Rows are points. Each copy is the shape, with its points in the same order, turned, moved and blurred by noise. Say if it was mirrored as well.
(in the rows, 128 means zero)

Shape (9 x 3):
[[ 85 137 149]
 [100 119 114]
 [118 147  89]
 [104 133 122]
 [142 111 127]
 [ 43 194 227]
 [115  95 137]
 [101  97 157]
 [165  96 142]]
Copy 1, 9 rows:
[[137  90 127]
 [106 115 119]
 [122 140  87]
 [124 116 116]
 [118 147 145]
 [214  20 143]
 [103 122 154]
 [113 100 163]
 [118 166 170]]
Copy 1 is: mirrored
Copy 2 (9 x 3):
[[108 139  87]
 [141 121  88]
 [172 140 111]
 [136 130 103]
 [134  95 128]
 [ 28 211  79]
 [118  91  99]
 [100 101  91]
 [122  79 151]]
Copy 2 is: only turned

Shape, 10 rows:
[[121 105 153 137]
 [143 168 164 124]
 [124 134 164  96]
 [129 117 163  84]
 [165 119 147 120]
 [125 152 143  83]
 [144 114 136  94]
 [113 156 150 249]
 [121 108  88 130]
 [157 108 101  86]]
Copy 1 (10 x 4):
[[111 114 135 112]
 [169 142 143  97]
 [141 131 170 114]
 [138 116 181 123]
 [154 100 127 128]
 [155 146 174 132]
 [143 108 156 146]
 [105 156  32  49]
 [108 137 115 167]
 [153 112 145 181]]
Copy 1 is: mirrored
Copy 2 (10 x 4):
[[132 127 146 128]
 [ 90  90 120 157]
 [ 85 128 127 110]
 [ 94 121 141 100]
 [118  72 146 118]
 [ 83 113 106  98]
 [115 100 132  88]
 [189 116 123 227]
 [171 115 105  90]
 [135  87 115  65]]
Copy 2 is: mirrored
Copy 3 (10 x 4):
[[124 129 123 105]
 [119 197 115 134]
 [121 163  87 120]
 [117 143  77 126]
 [ 89 149 115 138]
 [138 166  83 149]
 [109 134  95 146]
 [136 180 230  78]
 [141 105 142 162]
 [107 117  99 181]]
Copy 3 is: mirrored

Shape:
[[160 183 141  82  10  91 160  44]
 [ 87  98 143  97 130 103 122 139]
 [127 111 172 152 137 130  98 133]
 [241 147 139 113 169 114 145 135]
 [117  90 113 127  77 132 109 128]
 [ 78 114  98 146 140 156  43 129]
 [188 156 157 111 163 101  55 138]
 [ 91 175 128 133 120 108 100 131]
 [131 120 119 114  99 138  80 121]
 [121 158 163  77 137 132 162  87]
 [193 111 121 128 140  92 122  84]]
Copy 1 (11 x 8):
[[201  68 130  48 122 204  69  94]
 [118 108 118 136 171 117 180 108]
 [131 150 129 151 165  72 116 108]
 [124 187 130 175 106 191  87 161]
 [154  98 183 132 156 119 138  97]
 [ 74  78 179 152 154  58 123  93]
 [ 73 157 119 172 149 149  72  96]
 [109  72 108 144 127  98 107 105]
 [113 109 168 136 138 122 106  85]
 [124 131  96  74 108 138 137 138]
 [132 143 158 136 170 166  84 164]]
Copy 1 is: mirrored
Copy 2 (11 x 8):
[[211 128 168  54  30  80 213 105]
 [152 165 140 118 128 152 111 163]
 [113 165 133 160 135 141 153 126]
 [140 106  75 186 101  56 192 176]
 [155 133 144 124 109 132 103  92]
 [ 67 158 110 106 137 147  87  93]
 [ 97 191  74 158 103  69 162 148]
 [ 91 159 160  90 112 108 138 146]
 [124 150 115 118  93 119 120 102]
 [145 127 124  96  83 152 191 182]
 [167 126  82 133 138  78 176 128]]
Copy 2 is: only turned

Shape:
[[ 87 151  82 111  87 148 116 157 154 113 174]
 [156  98 131 147 106 160 177  92 147 127 111]
 [ 85 120  98 106 182 108  89  99 207 121 160]
 [120 100 150 211 160 151 173 176 102 146 133]
 [170 141  74 136 134 114 138 174  86 113 133]
 [126 172 132 140 127 153  88 169  99 129 124]
 [ 47 107 146 100 111 123 147 201 152 166 109]
 [ 57 149 145 140 144  64 213 120 100 133 109]
 [106 111 116 155 112 113  75 140  70 180 131]
 [169 136 134 105  51 116 170 167  85 138 172]
 [ 59  89 119 134 138 133  79 163 150 100 120]
 [ 72  85 140  72 101 145 180  97  97  91 116]
 [139 162 190  83 124 130 119 156 143  97 129]
 [ 61 108 149  72 155 154 104  98 109 151 131]]
Copy 1, 14 rows:
[[131 124 100 128 114 131  72 153 104  64 191]
 [119 135 107 170 149 121 169 152  80 153 141]
 [148  75  98 173  74 146  51 122  66 100  99]
 [199 158 156 122  94 140 189 125 133 135 138]
 [169  77 141 106 175 129 145 110 125  97 174]
 [129 135 138  72 141 141 120 109 125  77 127]
 [113 128 201 147  71 144  95 187 146  95 150]
 [127 103 136 174  91 129 120 120 218 173 147]
 [160 138 136 123 163 209 120 145 153  76 109]
 [144 143 140 150 207  82 132 160 159  79 180]
 [154 122 149 104  89 178  61 164  88 122 130]
 [ 96 153 152 183 150 145  76 143 120 181 183]
 [102 133 158 111 143  67  82 123 112 111 107]
 [ 99 158 159 176 121 184  62 103 107 116 113]]
Copy 1 is: mirrored
Copy 2, 14 rows:
[[176 116 144 129 102 162  96 112 140 182  93]
 [ 77 109 146 147 112  68 104 150 145 142 147]
 [112 108 108  69 148 201  93 123 185 129 135]
 [171 120 112 146 137  64  80 133  67 123 188]
 [192 150 165 102  89  61 110 107 142 111 127]
 [183  88 177 115  83 143 133  91 107 134 160]
 [156 188 131 149 117 199 118 149  76 162 145]
 [170 177  57 137 111 116 151 205 118 149 177]
 [210 104 171 166 143 135 141 125 128  94 151]
 [159 147 143 145  81  72 153 119 102 147  49]
 [178 115 165 107 145 196  75 160 123 153 157]
 [130 157 162 129 151 116 163 198 124 203 128]
 [112 107 146  67  66 144 164 136  85 130 131]
 [129 133 155 103 176 168 183 142 126 164 162]]
Copy 2 is: only turned
Copy 3:
[[127 175 172 179 140 174  96  75 157 162 121]
 [148 128  97 182  79 135  88 147 102 141 137]
 [ 59 126 144 201 121 156 162 103 168 115 179]
 [ 91 180  59 119 105 125  90  94  51 146 143]
 [132 159 134 165 148 145 128 104  66 115  66]
 [135 161 141  97 158 188 123  87  95 130 133]
 [112 212 103 144 196 113 110 122 148 187 167]
 [ 74 135  96 128 177  65  53 155 128 111 127]
 [103 224 171 112 128 129 137 123  69 102 154]
 [176 196 129 123 111 127  91 112 126 140  47]
 [ 84 158 159 153 150 128 149  83 109 184 184]
 [119 130 157 145 110 107  83 179 140 207 129]
 [163 110 107 101 145 155 136 112 164 154 124]
 [ 76 161 149 120 114 164 130 174 158 167 166]]
Copy 3 is: only turned
Copy 4, 14 rows:
[[148 141 148  53  96 168 142 122 117 101 106]
 [168 117 106 143 165 160 113 140 145 175 136]
 [115  87 179  41 154 118  70 114 116 105 156]
 [ 99 140  35  93 176 163 165 157 116 153 177]
 [ 93 164 116 116 115 107 176 153 169 127 131]
 [ 58 142 113  98  98 170 155 113 121 143 120]
 [123 110 150  64 136 173 182 179  35 151 146]
 [121  65  80 108  90 131 126 234  89 136 174]
 [ 51 147 109  63 140 158 130 183 121 167  81]
 [151 149  89 137 103 118 184 152 109 142  54]
 [ 83 110 163  60 169 196 139 151 105  96 141]
 [160  30 136 117 137 182 161 185 135 140 104]
 [ 96  87 136 151 113 142 151  92  75 123 117]
 [ 91  34 147  55 138 166 130 142 114 171 104]]
Copy 4 is: only turned

Shape, 18 rows:
[[ 94 107 133  89 167  95 110 175  74 193  96  72]
 [161 119 169 108 106  86 144 124  99  81 108 133]
 [168 134 165 135 113 186 133 160  58 197  99 158]
 [175 107 100 160 176  89 173 173 132 129 135 103]
 [151 154  99 131 160  82 149  68  97 196 121 116]
 [127 194 117 122  79 140 149  81 157 132  91 169]
 [165 154 153  77 132 147 186  70  99 163 137 141]
 [171 136 157 171 132 131 103 146 160  78 150 164]
 [ 83 113 109 176 175 195 170 162  76 111 130 134]
 [122  97 114 101  83 157 169 147  79  98 181 163]
 [165 101 113 176 142 197 138  81  89 193 122  69]
 [ 83  87 100 103 164 161 169 175 114 158 131 143]
 [125  83 130  79 102  85 145  79 121 103  74 153]
 [100  87 196 183 108 110 142 107 130 117 115 135]
 [ 93 160 139  80  89  92 141 125 154  83  75 155]
 [146 187 126 148  78 153 133 128 168 181 118  91]
 [135 106 151  88 112 104 101 147 131 194 147  65]
 [115 156  94 144 143 190 197  92 121 111 143 145]]
Copy 1:
[[137 133  87 131  51 133 213 112  97 192 150 109]
 [160 107 165 121 103 126 153 154 170 115 106 131]
 [ 66 143  76 138 108  73 181 134 107  74 121 130]
 [133 109 119 163  94  79 108 141 165 185 163  84]
 [114 150 131 133 125 118 152 213  79 169 170  83]
 [ 88  82 153 130 176 172 130 167  95  89 140 116]
 [128 158 104 144 129 154 136 205  98  86 110  86]
 [134 126 165 135 149  89  77  94 145 111 140 156]
 [112 107  28  83 153  96 114  94 142 155 119 103]
 [129 121  58 155 168 144 136 149 188 127  89 164]
 [137 127  69 144 172  39 175 150  65 134 131  60]
 [125 128  26 136 118 157 143 103 143 152 167 103]
 [171  92 144 105 138 174 194 176 170 112 163 117]
 [128 139 169  97 174 114 181  96 171 131 123  90]
 [128  64 166 110 126 209 144 136 139 116 138 139]
 [ 85  85 152 194 162 125 143 118  55 126 128  90]
 [158 149 130 198  99 128 196 112  88 167 135 114]
 [120 103  60 109 188 145  81 161 112 125 119  88]]
Copy 1 is: only turned
Copy 2 (18 x 12):
[[128  69  73 131  85 142 106  60 111 145 197 162]
 [141 122 117  63 144 106  90 124 120  90 112 176]
 [156  61 152 102 120 164 121 142 199 179 145 185]
 [112 127 130  95  62 116 181  80 111 113 106 147]
 [ 87 156 130 126  70 148  76  72 141 179 105 163]
 [164 195 171 118 168 181  76 114 162 136 111 142]
 [106 153 153 140 115 141  77 128 186 125 105 226]
 [111 155 145  63 172  95 170 138 146 131 118 121]
 [197 118  85 167 102 111 181 125 180 157 100 134]
 [159 141  68 100 109 154 129 180 192  76 105 165]
 [113  96 146 180  77 145 111 175 129 206 103 148]
 [164 122  92 164  73 138 144 108 183 105 158 143]
 [144 131 128 102 118 111  29 119 138  66 124 131]
 [173 160 124  78 117  69  98 163 126 149 151 134]
 [175 169 128  91 181 147  73  83 131  69 146 141]
 [136 163 170 125 146 207 129 136 106 179 153 158]
 [ 82 109 102 117  93 166 105 133 102 138 205 171]
 [162 188 126 180 120 139 139 132 183 132  67 151]]
Copy 2 is: mirrored

Shape, 16 rows:
[[169  75  81 124 116 164 141 151 143 207 103 120]
 [ 81 135  69 158 158 162 134 136 145 104 163 117]
 [107 130 121  98 127 109 125 112 120 131  66 116]
 [ 97 129 123 153 161 116 118 141 170 158 105  88]
 [109 107 110 122 118 172 101 149 146 164 133 102]
 [ 60 178 113  77 146 163  96 144 122 147 122 186]
 [136 102 151  95 157 110 127  90  88 182 115 138]
 [116 193 127  88 159  94 124 194 143 183  95  93]
 [137  35 106 122 128 135 133 174  75 154  45  90]
 [167  99 105  89 130 188 112 189 100 131 140  96]
 [201 179 139 176 121 186 179 110 139 141 143 112]
 [111  78 116 118  93 142 149 137  73 131 150 174]
 [158 159 118  91  79  99  74 170 170 202 143 170]
 [ 94 133 124  77  72 138 170 141  88 175 189  90]
 [110 152  85 154 111 178 127 112  72 148 170 107]
 [123  59  86  94 153  68 120 117 138 149  50 129]]
Copy 1:
[[197 132 154 156 171  46  82 100 159  99 102 135]
 [ 90 140 119 114 177  60 148 137  87 132 131  78]
 [127  75 146 151 160 127 108 128 115 115 157 162]
 [ 95 127 161 121 185 122  91  97 119 116 120 110]
 [149 141 161 131 174  87 116 122 104 140  85 136]
 [103 124 165 183 172 102 169 179  61  68 113 153]
 [163 109 163 180 120 135 154  92 146 107 153 143]
 [115 149 183 178 165 153  48 160 103  79 146 115]
 [230  45 156 123 195 119  93 114 147 118 128 126]
 [207 138 112 161 172  98 106 174 109 149 100 111]
 [116 203  83 123 143  89 114 152 192 125 146 150]
 [185  92 149 118 102  76 172 152 115 103 122 125]
 [145 179 161 172  92 101  71 116  71  62  84 171]
 [160 152 216 129  99  84 133 178 112 164 142 129]
 [154 177 144 102 165  74 171 146 102 145 157 143]
 [154  26 154 175 154 100  87  63 128  87 144 130]]
Copy 1 is: only turned
Copy 2:
[[134  92 126 105 136  86 107  91  59  64 152 156]
 [161 174 207 104  93 107 140 148  91 131 115 116]
 [100 161 118 105 112 165 106 103 104 136 113 177]
 [134 149 164 133  86 129  78  88  63 147 105 131]
 [158 142 145 133 114  90  93 118  92 124 153 152]
 [180 159 141 111 169 176 125 146 117 186 154 138]
 [ 97  88  98 115  87 175 115 122 104 131 155 140]
 [185 106 147  99 120 172  56  63 105 163  86 169]
 [ 98 154 107  68  95 133  45  96  92  36 160 160]
 [168 116 150 114 121 102  78 140 153  61 143 161]
 [137  99 148 141 109  81 178  58 157 100  84  95]
 [ 91 129 142  58 122 112 126 149 139 121 188 127]
 [144  62 110 102 185  88  77 121  95 193 112 160]
 [152  95 165  72  75  96 130 101 153 165 192 194]
 [179 142 129  85  70  88 166 132 133 132 147 122]
 [ 62 135 121  89 115 171  73 129  36  98 113 185]]
Copy 2 is: only turned

Shape (18 x 12):
[[ 83 131 125 128 120 200 164  83  85  60  81  67]
 [152  70 140 161  67 111 122 176 129 119 113 169]
 [146  52  71 107  95 108 108 128 164 131 118 150]
 [153  60  63 123 141 123  62 155 160 113 143 131]
 [122  93 186 123  70 118 160 184 170 158 103 103]
 [126  99 102  90 152 153  97 152 115  99 183 132]
 [134 126 143 132  71 119 142 158 187 119  96 155]
 [112 106  91 129 139 173  78 150 159  81 199 122]
 [160 120 146 152  72  75 187 152 187 151 157 147]
 [161  59 106 105 110 179 111 135 170 143 131 153]
 [ 88 142 168 157 144 153 112  76 110 127  84 109]
 [ 83 105 179 100 122 137 124  58 104  61 116  93]
 [125  85  59  83 100 112 105 187 150 145 140 174]
 [155 138 139 112 107 148 118  95  84 104 141  81]
 [130 122 110 116 134 124  89 118 121 128 149 116]
 [155 127 172 118  78 119 157 153 162 134 123 183]
 [102  61  55 116 107 157  84 121 113 137 201 143]
 [101 117 174 141 184 154 171  80  82  85  97  92]]
Copy 1 (18 x 12):
[[ 65 120 170 117 154 156 143 105 176 175  46 146]
 [148  48 110 100 133 168 108 164  92  78 145 130]
 [179 105  97  91  98 146  89 167 133  89 134 196]
 [135  88 111 126  53 153  77 157 129  92 150 229]
 [165  66  95 135 125 130 180 136  90  58  76 119]
 [102  88 107 139  59 146 128 122 176 121 163 176]
 [139  87 119 107 159 126 148 145 112  41 128 157]
 [ 61  79 105 121  55 122 102 112 166  91 145 194]
 [163 114 122 110 111 104 134 158 108   8 134  93]
 [165  62 117  94  89  97 117 132 131 116 136 196]
 [ 93 116 138 189 177 116 116 119 130 147  93 147]
 [ 97  96 116 174 166 145 116 133 220 143  68 138]
 [157 114  70  88  76 162 135 143 119  82 181 198]
 [ 86 103 145 149 107 124 141 187 171 150 108 133]
 [107 119 109 157  93 124 116 157 146 118 140 172]
 [158  72 119 117 154 112 159 152 132  56 161 120]
 [113 108  59  90  50 127  74 136 153 150 156 176]
 [108 114 187 188 146 151 123  90 178 157  83 113]]
Copy 1 is: only turned
Copy 2:
[[ 73 129  86 166  28 152 112 174 157  66 152 122]
 [113  78 162 156 154 151  76  88 170 168 110 162]
 [133  90 198 153 129 143  97 164 130 202 130 117]
 [ 98 109 177 126 125 127 109 153  81 218 115 114]
 [109  65 147  96 146 122  94 138 233 134  93 144]
 [ 84 104 147 133 138 119 127 139  75 135 123  75]
 [113  89 145 131 172 170 113 156 189 148 118 167]
 [ 44 110 118 123 145 142 132 152  84 174 135  74]
 [126 136 169 115 206 148  86 128 230 154 131 126]
 [117  68 170 112 135 177  72 165 116 163 116  99]
 [145 132  52 123  70 149 118 141 152 116 123 141]
 [127 120  59 195  81 114 105 175 153  97 108  92]
 [125  68 216 127 160 129 141 142 112 176 150 121]
 [108 148 127 148  82 161 126 129 150 103  86  81]
 [125 130 136 125 117 139 143 136 117 154 115  94]
 [142  95 144 131 198 172  95 129 182 118 109 143]
 [103  83 163 138 111 138 122 119  92 186 172  42]
 [120 161  67 140  65 105  72 156 135  65 130 130]]
Copy 2 is: mirrored
